Rows are points. The points of each table are mixes of a few directions, plus a little noise. How many directions does each table use, and how many do they share? Where both have some left over, give the other angles between the two spaces (their principal angles), to ten degrees, smallest first.
In the rows, zero is written as 128.

First (4 x 3):
[[226  94  88]
 [ 91 141 143]
 [130 127 127]
 [ 65 149 154]]
Second:
[[135 101 167]
 [142  72 208]
 [127 133 120]
 [131 116 146]
 [113 190  38]
 [134 106 159]
 [116 177  57]]
Directions: first 1, second 1, shared 0; angles 90

First, 6 rows:
[[ 45 179 203  12]
 [137 108  90 162]
 [128 111  95 152]
 [171 122 130 159]
 [141 115 106 154]
 [146 133 144 130]]
Second:
[[193 156 150 132]
 [ 78 108 114 123]
 [ 71 142  64  91]
 [ 97  91 153 145]
 [127 114 225 125]
 [ 65 103  90 125]
 [191 180  97 114]
 [202 130 132 168]]
Directions: first 2, second 3, shared 2

First:
[[190  75 157 249 158 120]
 [ 95 156 113  64 112 132]
 [ 73 175 102  22 102 135]
 [164  97 145 199 145 123]
 [140 118 133 150 134 126]
 [128 128 128 129 128 128]
 [105 148 117  84 117 131]]
Second:
[[105 172 126  88 158 142]
 [161 113 148 193 165 129]
 [147 143 148 169 188 140]
 [102 143 113  76 103 128]
 [102 109 101  71  48 113]
 [142  90 125 150  92 115]
 [101 113 101  68  51 114]
 [165 141 162 208 220 144]]
Directions: first 1, second 2, shared 1

First, 8 rows:
[[136 145 131 126 132 129]
 [185 249 147 113 159 133]
 [103  74 119 134 114 126]
 [137 147 131 126 133 129]
 [117 104 124 131 122 127]
 [172 221 143 117 152 131]
 [ 86  39 114 139 105 124]
 [ 88  44 115 138 107 125]]
Second, 6 rows:
[[104 107 126 136 141 104]
 [102 106 126 137 141 103]
 [230 218 137  93  75 228]
 [106 109 126 136 139 106]
 [134 134 129 126 125 134]
 [ 91  96 125 140 147  92]]
Directions: first 1, second 1, shared 0; angles 50

First (8 x 8):
[[133 133 119 133 110 139 249 164]
 [125 112 122 128 137 132  99 118]
 [144 109 129 131 121 108 152  96]
 [131 130 138 137 115 124 123 100]
 [131 118 106  80 192 103  47 187]
 [119 114 123 139 126 145 112 113]
 [119 125 134 147 113 144 115  99]
 [122 184 154 129 110 130 128 146]]
Second:
[[139 135 103 138 115 153 177 161]
 [ 96 109 150 132 133 133 110  95]
 [137 172 140 139 106 133  86 121]
 [150 132  88 112 146 135 143 195]
 [ 85  61 140 118 159 124 148 100]
 [159 170 113 129 114 129 115 158]
 [123 154 155 129 123 115  60  98]
 [134  93 133 126 127 103 185  96]]
Directions: first 4, second 4, shared 3; angles 50

First, 10 rows:
[[191 173 147  95 168 113 123 154  93]
 [164 153 139 109 151 119 125 143 108]
 [ 37  63 101 176  69 151 135  90 178]
 [ 55  76 106 167  81 146 134  98 169]
 [ 16  48  94 188  55 156 137  81 191]
 [182 167 144  99 163 114 124 151  98]
 [150 143 134 117 142 123 126 137 116]
 [180 165 143 100 161 115 124 150  99]
 [223 196 157  77 189 105 121 167  75]
 [ 83  96 115 152  99 139 132 109 153]]
Second, 10 rows:
[[143  76  77 127 125 202 105 114 104]
 [115  56  70  89  50 249 124 139  82]
 [166  95  89 106 113 132  92 188  91]
 [ 84 163 172 131 111 117 171  98 155]
 [167  73  69 103 107 169  86 179  81]
 [ 97 155 160 147 141 124 158  78 158]
 [140 163 155 146 169  63 125 129 149]
 [107 172 171 166 175  92 153  67 173]
 [131 176 168 161 186  56 135 102 165]
 [129 150 150 105 101  75 133 186 121]]
Directions: first 1, second 3, shared 0; angles 50

First:
[[139 142  66  68 120  88 115 140 164 175 140]
 [118 115 185 183 134 165 140 117  95  85 117]
 [115 111 203 199 137 176 144 113  84  71 114]
 [121 119 170 168 133 155 137 120 104  96 121]
 [142 146  45  47 118  75 111 144 177 191 143]
 [136 138  79  81 122  97 118 137 157 165 137]
 [136 140  77  79 122  95 118 138 157 167 138]
 [116 112 199 197 137 174 143 115  87  74 115]]
Second (8 x 11):
[[150 146 161 171 151 105 115 169 119  92 135]
 [114 118 249  39  50 209 124 147 115 151 112]
 [155 127 138 122 156  18 141  71 105 119 153]
 [128 123 104 134 143 153 135 121 134 127  91]
 [124 109 167 183 145 120 140  68 103  86 135]
 [ 94 123  29 121 122 140 151 142 121 173 145]
 [111 126  56 127 117 135 114 115 172 153 155]
 [150 151 122 129 141 144 105 191 154 123  99]]
Directions: first 1, second 6, shared 1

First:
[[139 150 142 134 121 114 121 143 124  98 111 135]
 [124  77 109 122 154 153 162  98 138 198 161  94]
 [106  45  88 111 163 174 170  77 146 238 185  87]
 [179  99 152 148 169 129 197 119 132 183 136  57]
 [ 60 122  81  97  99 149  69 113 132 119 147 189]
 [ 91 176 120 116  84 115  57 149 120  51 105 200]
 [160 183 167 147 113  92 117 165 116  60  87 138]
 [143 193 159 140  99  93  94 169 115  42  84 161]
 [135 135 135 132 128 123 128 133 126 120 123 128]
 [145 100 129 132 151 137 164 115 133 171 142  91]]
Second:
[[ 76 110 111  47 177 134 129  32 188 207 168 111]
 [149 135 135 159 109 126 128 165 104  98 113 135]
 [ 63 105 106  27 190 135 129   7 203 228 178 107]
 [123 126 126 120 133 128 127 119 133 135 132 126]
 [114 123 124 107 141 130 128 103 144 149 139 123]
 [163 140 139 182  95 124 128 192  89  75 102 140]
 [144 134 133 153 113 127 128 157 110 104 116 134]
 [156 138 138 173 100 125 128 182  95  84 106 138]
 [164 141 140 184  93 124 127 196  86  72 100 140]]
Directions: first 2, second 1, shared 0; angles 40

First, 9 rows:
[[133 134 112 133 124 119 118 132 125 110 127 117 134 133]
 [140 141 141 126 205 143 156 168 126 153 107 118  79 106]
 [155 142  93 116 173 121 136 178 133  86 106  87 108 132]
 [115  90 131  91  41 132 132  87 159 108 148 154 180 156]
 [150 149 107 133 184 123 132 171 121 111 107  96  99 120]
 [113 135 157 155 135 133 120 110 111 173 136 149 116 110]
 [119 140 136 160 125 122 108 113 105 150 135 134 127 118]
 [103  96 130 116   7 120 104  59 142 111 163 162 201 158]
 [127 126 145 123 155 141 146 136 131 152 122 137 107 116]]
Second (10 x 14):
[[140 131 120 119 141 130 131 141 136 126 122 129 132 134]
 [183 134  78  86 143 129 124 166 172  99 111 140 182 172]
 [124 142 142 166 101 125  86  88 113 183 147 179 170 132]
 [134 135 131 132 146 132 128 135 128 144 124 136 126 126]
 [153 130 113  96 186 137 161 180 148 106 102 102  98 128]
 [113 141 172 148 223 147 167 161 102 175 109 108  32  75]
 [102 117 136 141  75 118 114  92 115 119 146 128 139 127]
 [120 110 107 113  59 114 117 105 138  79 141 118 165 151]
 [104 115 140 125 125 127 150 128 117 105 128  95  88 109]
 [106 126 141 154  81 120 103  86 111 144 149 146 149 126]]
Directions: first 3, second 3, shared 2; angles 90

First (8 x 18):
[[ 65 144 123 135  90 143 138 145 137 121 157 138 117 162 114 127 148 112]
 [ 73 134 122 140  94 141 134 132 125 116 151 142 133 152 132 148 148 129]
 [188 119 141 112 169 125 126 131 128 150 104 115 113 106 122 106 105 115]
 [227 117 137 108 189 103 116 118 134 148  86 103 122  82 123  95  93 129]
 [ 97 144 114 135 105 117 125 127 143 113 141 126 133 140 116 120 139 132]
 [ 98 130 127 133 110 139 133 133 124 125 141 137 127 144 129 139 138 124]
 [ 99 130 105 149 100 105 114  96 122  88 134 135 174 123 155 166 144 177]
 [177 107 154 111 168 151 137 140 111 161 109 128 104 115 133 125 109 104]]
Second:
[[108 128 115 142 110 134 130 117 131 111 139 137 149 136 140 149 131 146]
 [122 141 123 110 121  99 123 127 118 142 116 126 114 131 103 104 151 111]
 [147 112 156 123 150 116 114 129 100 128 113 122 124 101 153 148 131 138]
 [ 97 128 147 119 119 136 131 147 108 141 134 135 103 141 124 132 149 105]
 [124 132 135 120 128 108 119 129 115 129 121 124 122 121 125 125 142 126]
 [102 137 148 125 123 120 119 151 128 126 138 118 104 131 121 118 142 114]
 [108 145 133 127 119  90 107 133 132 111 131 112 123 119 120 113 146 135]
 [123 128 116 115 117 113 131 113 100 144 111 143 132 133 120 132 152 122]
 [221 103  77 171 164 236 177 108 221 119 149 136 181 138 147 129   7 155]]
Directions: first 3, second 5, shared 3

First:
[[152  71 140  82  79 201 151 126  48 114  90 185 231 223 138  91 153 211
  102  54]
 [123  58  80  63  92 172 141 109 122 177 154 155 113 141 151  84 177 181
  115 128]
 [135 193 109 167 128  55 136 142 135 117  92 132 158 153  49 150 123 124
  150 196]
 [136 146  97 138 130 131  96 125 177 147 157  84  62  94 149 148 118 118
  144 164]
 [120 147 183 151 148  59 114 144 113 135 125 138 148 106 101 152 119  85
  115  97]
 [ 78  40  97  91 149 192 215  96 170  97 139 167  72 131 150  68 133 127
  167 178]
 [155 181 159 151 138 175  63 133 110 112 146  52 121  80 208 157 100 107
   90  55]
 [116 194  58 146 134 112 158 120 142 104 106 107 126 125  89 110 141 132
  142 227]
 [113 125 170 122 149 103  94 130 118 162 168 108 102  55 165 136 135  82
   90  71]
 [152 124 189 169 131  79 112 152 146 115 103 154 146 173  81 182  82 114
  165 110]]
Second, 9 rows:
[[132  33 164 154 126 216 160  99 101  74  89 135  87 144 200 143 108  85
  169 139]
 [ 77  65  98 103 119 150 127 110  79 157  83 127 126 191 190 140 129  99
  135  94]
 [134 129 123 158 107 115 101 123  74 140  79 107 136 153 148 171 134  94
  131 138]
 [111 121 132 126 133  39 159 125 127 165 151 168 113  61  61 105 183 100
  117 195]
 [117  69 154  61 167 223 169 133 249  89 217 165  92 130 149  64  73 199
  148  52]
 [203 138 185 145  95 148 114 140  88 107 131 148 182 116 104 129 147 171
  101 105]
 [157 206 128 152 122  50 106 146 129 148 142 120 151  83  59 136 154 135
  105 168]
 [ 82 150  81 121 152  92  97 136 188 164 134  91  83 155 140 158  87 105
  155 122]
 [139 242  88 133 131 119 117 140 118 109 126  90 183 118 101 108 136 164
   91 138]]
Directions: first 6, second 6, shared 4; angles 70, 90

First:
[[ 95 126 132 207 104 102 161  68  96 103 100 187 159  51 140 108  26  93
  143 114]
 [ 40 190 163 154 113 131 107  88 171 148 144 102 132 137 144 186 106 145
  102 129]
 [192  94  77  59 140 130 136 179 107 139 162 105 131 185 126  63 170 169
  103 113]
 [130  45 154 215 135 142 188 137  99 106  93 190 140  65 122 102  68  46
  146 125]
 [104 137 172 128 143 156 107 146 169 142 125 101 102 147 119 191 177 110
  132 149]
 [164  83 133  97 154 160 132 191 139 139 138 107 107 170 114 125 190 117
  122 137]
 [182  36 120 126 154 155 171 197 106 129 129 139 124 145 115  79 152  93
  122 123]
 [249  98  38  21 138 106 126 178  79 122 151 117 127 173 117  34 186 185
  127 114]
 [ 43 206 139 142  99 113 106  72 157 147 153 103 145 139 154 161  86 169
   92 117]
 [118 198 134 108 118 108  80  87 145 120 114 117 115 114 122 181 148 148
  157 144]
 [ 93 194 147 148 111 103  95  67 139 112 102 140 126  84 131 181 106 127
  157 141]]
Second:
[[133 222 117 101 109 150 136 110 143 146 111 147 177 132 118  94 112 165
   99 110]
 [131 149 137 132 172 130 126 171 122 120 100 167 143 154  87 123 224  68
  168 171]
 [229  59 101 114 119 102 125 116  82  85  91 154  91  52 123 115 103 117
  188 126]
 [111 118 194 148 118 175 114 116 182 138 109  97  86  96 134 216 109 117
  127 130]
 [147 120 123  61 113 103  50 105 154 126 165  37  48 143 155 212 156 198
  141 133]
 [142  76  43 139 127  24 128 102  37  85 162 153 139 121 149  51 102 137
  160 127]
 [126 131 107 100 106 139 135 121 136 150 164  94 134 152 151 104  90 184
   77  94]
 [ 23 171 151 201 153 141 172 149 131 151 135 176 204 173 113  89 139  68
   93 141]
 [112 102 181 156 134 194 160 159 166 151 115 125 127 127 123 148 116  97
   98 122]]
Directions: first 4, second 6, shared 4

First, 9 rows:
[[222 132 133 128 148  78 171  86 128  99 166 118 142 107 142 150  68 117
   88 175  88  71 169 158]
 [ 63 143 131 144  97 139  92 133 137 158  80 132 123 140 135 103 162 131
  168  82 144 173 121 130]
 [106 143 102 139 108 120 114  88  58  98  64 150 154  74 195 109 100 161
  147 163 122 117 124 173]
 [120 149 152 146 224 159 155 184  69 112 187 131 144 201 220 116 114 110
  102 186  44  87  93 165]
 [142 122 175 129 151 126 138 177 237 184 207  94  93 221  50 145 174  71
  114  59 123 156 145  74]
 [114  80 102  83 135 191 124 171 107 110 147 136 114 105  63 142 156 156
  118 140 188 137  76  71]
 [105 134  97 135  35  95  91  59 130 132  27 140 132  41 114 115 128 161
  170  96 184 164 156 139]
 [159 109 113 112 112 120 135 110 132 113 129 129 127  92  94 144 117 140
  118 138 151 120 136 114]
 [123 139 148 139 144 125 130 141 146 144 147 122 126 167 136 126 137 106
  127 115 106 129 134 131]]
Second, 9 rows:
[[165 170 159 164 209 101 167 130  86 108 175 122 155 186 247 117  74  97
   96 191  13  65 143 202]
 [114 112 116 114  97 138 113 128 144 135 110 130 118 106  83 132 148 140
  140 104 172 152 122 100]
 [110 107 112 109  87 141 108 127 149 138 104 131 115  99  67 134 155 144
  144  96 186 160 121  90]
 [109 106 112 109  86 142 107 127 150 138 103 131 114  98  66 134 156 144
  145  95 188 161 120  90]
 [165 171 159 165 210 101 168 130  86 108 176 122 155 187 249 117  74  96
   96 192  12  64 143 203]
 [110 108 113 110  89 141 109 127 148 138 105 131 115 100  70 133 154 143
  144  97 184 158 121  92]
 [158 162 153 158 194 106 160 129  94 112 166 123 150 175 225 119  85 102
  102 179  35  77 140 188]
 [110 107 113 110  88 141 109 127 148 138 105 131 115 100  70 134 154 143
  144  97 184 159 121  92]
 [112 110 114 112  92 140 111 127 146 137 107 131 116 102  75 133 152 142
  142 100 179 156 122  95]]
Directions: first 4, second 1, shared 1

First (10 x 32):
[[ 98 158 118 122 101 118 140 133 120 136 146 113  97 120 142 142 121 118
  114 142 130 123 128 118 132 158 130 111 118 186 112 122]
 [139 111 178 151 160 112 128 118 156 181  90 119 170 131 135 130 113 132
  161  83 137 111 142 169 129  83 156 133 169  35 155 119]
 [210  47 102 163 168 184  77 140 155  45 123 154 202 129  47  48 134 166
  186 196 108 123  91 151  67 121 122 152 113  70 130 173]
 [ 49 199 126  56  54 115 166 118  83 134 130 118  51 137 173 198 158  88
   43 126 119 143 134  64 188 188  68 114  70 249 121 122]
 [ 96 157  98 132 101 125 127 142 119 122 162 123 104 113 122 124 125 121
  118 167 125 124 122 108 108 174 117 118 100 228 110 132]
 [158  88 155 128 146 151 110 120 146 112  85 139 182 140  97 110 142 138
  149 135 114 121 115 142 121 113 106 148 117  63 155 153]
 [155 101 144 148 132 146 116 129 154 114 105 111 162 125 103 105 113 141
  167 162 122 102 107 162 111 136 146 119 131  82 127 149]
 [113 167 100  96 119  99 164 122  86 138 169 130  43 135 193 172 127 115
   73  67 152 166 158  99 182 103 153 113 163 143 100  80]
 [ 93 146 154 137 164  87 131 122 126 209 123 156 146 129 150 148 140 116
  114  44 140 147 174 117 128  74 112 161 152 126 171  98]
 [168 106 105 147 135 144 121 136 136  90 146 116 123 123 116 101 107 146
  155 159 133 121 111 151 115 130 169 111 148  97  99 131]]
Second:
[[203 134  97 130 164 148 111 176 177  74 120 149 158 146 178  91 167 139
  208 152 169 210 126 195  88 105 140 152  90 146  92  97]
 [110 135 177 101  91 110 142 111 142 162  73  93 127 121 173 181 130  97
  123 111 141 118 135 153 177 120 132  98 129  73 138 115]
 [157  91 187 131 156 220  99 112 105 115  90  93 125 190  48 111  81 167
  132 193  37  10  79  97 185 196 136 149 126  78  90 239]
 [136  83  83 150 131 135  63 142 127 117 156 154 151  87 101 118 142 104
  130 169 127 135 148 104 109 106 106 129 110 157 120 134]
 [ 88 169 147  97  76  81 240  86 114 105 123 114 108 134 121 126 121 157
   79  67 143 139  90 137 103 154 127  99 158  90 196 103]
 [106 129  98 126 101  91 152 118 123 112 151 144 131  96 121 123 140 122
  103 109 151 158 130 122  93 116 113 112 134 138 164 100]
 [ 98 116  91 132  98  89 127 118 120 126 157 147 133  78 117 133 141 106
   97 117 148 150 144 107  99 106 106 108 132 144 162 102]
 [177 159 149 122 169 145 115 169 172 145  92 118 132 166 217 139 147 123
  201 124 158 174 147 194 150 106 160 150 108 133  74 100]
 [100 108 107 143 121 113  95 123 111 154 155 140 126  93 108 141 125 104
  101 132 122 113 152  89 130 114 113 122 133 152 134 129]
 [106 155 142 147 172 147 137 125  89 171 163 127  88 170  97 116  87 162
  105 106  84  74 128  82 145 158 147 160 160 170 108 162]]
Directions: first 5, second 5, shared 2; angles 70, 80, 80

First:
[[144 156 193 167 129 183  80 146 126 137 151 117 133  60 150  98 130 177
  176  90 124  99  48  27  93 102  84  92 149  46 128  83]
 [134 125  92 116 152  87 142 130 112 112 124 119 121 157 122 139 145  66
  117 151 125 160 174 175 164 158 136 134 112 182 152 148]
 [127 127 124 127 127 125 130 127 129 128 127 129 127 131 127 130 127 125
  126 129 128 129 132 134 130 129 131 131 127 132 128 131]
 [134 125  96 118 152  90 138 130 112 114 125 118 121 154 124 136 145  69
  119 150 125 158 170 170 162 156 135 131 113 177 152 144]
 [107 109 120 111  95 135 151 111 149 140 114 151 134 147 116 140 105 166
  102 130 135 111 135 152 110 110 154 150 132 128  97 141]
 [151 156 159 158 156 142  90 150 109 122 147 104 125  86 147 106 149 114
  168 112 121 132  92  70 130 134  91  95 133  97 153  99]
 [115 107  77  97 129  84 165 114 129 120 111 136 124 181 110 152 127  87
   91 158 130 152 191 208 156 149 161 155 112 193 130 164]
 [122 127 148 133 108 153 124 124 140 139 128 137 133 113 130 124 114 170
  131 114 131 106 101 103 103 107 127 128 139  96 110 119]
 [ 98  87  55  76 108  74 191  98 143 125  97 152 126 211  97 167 113  97
   62 169 136 150 217 249 155 146 188 179 108 216 112 184]
 [136 145 174 153 123 169  98 138 131 137 142 124 132  82 142 108 125 171
  158 100 126 103  71  58 100 106 101 106 144  68 122  98]
 [137 146 170 153 126 165  99 138 129 135 142 123 132  85 142 108 127 164
  157 103 126 107  76  64 104 109 102 106 142  74 125  99]]
Second (8 x 32):
[[143 126  89 118 177  71 138 142 109  99 122 114 116 162 119 133 161  33
  121 169 124 179 189 189 182 179 136 124 108 204 164 151]
 [130 126 155 136 129 147 119 138 146 127 124 140 131 116 123 114 126 153
  134 131 130 120 107 110 114 123 128 117 141 108 112 120]
 [ 98  86 154 108  84 159 158 119 197 140  94 189 141 151  94 125  92 217
   89 150 144  97 120 158  84 102 178 148 154 113  51 146]
 [134 120 177 142 141 154 114 153 165 119 117 154 132 112 114  99 133 160
  137 149 133 123 100 109 110 131 134 105 151 107  98 119]
 [140 130 147 139 153 129 116 148 136 115 126 131 126 120 123 111 143 115
  139 145 127 140 123 122 134 144 124 109 135 131 130 124]
 [127 165  59 122 105 101 128  86  44 152 167  63 121 120 174 171 123  82
  139  61 114 125 143 108 150 109  88 155  89 128 197 119]
 [109 155  57 112  69 117 141  68  56 169 163  77 126 125 171 182  99 126
  124  47 119 101 135 109 127  84 100 173  93 110 173 123]
 [144 117 185 146 166 145 110 170 172 104 111 157 130 116 106  88 147 138
  141 171 133 140 108 119 123 151 137  92 154 123 100 122]]
Directions: first 2, second 3, shared 2
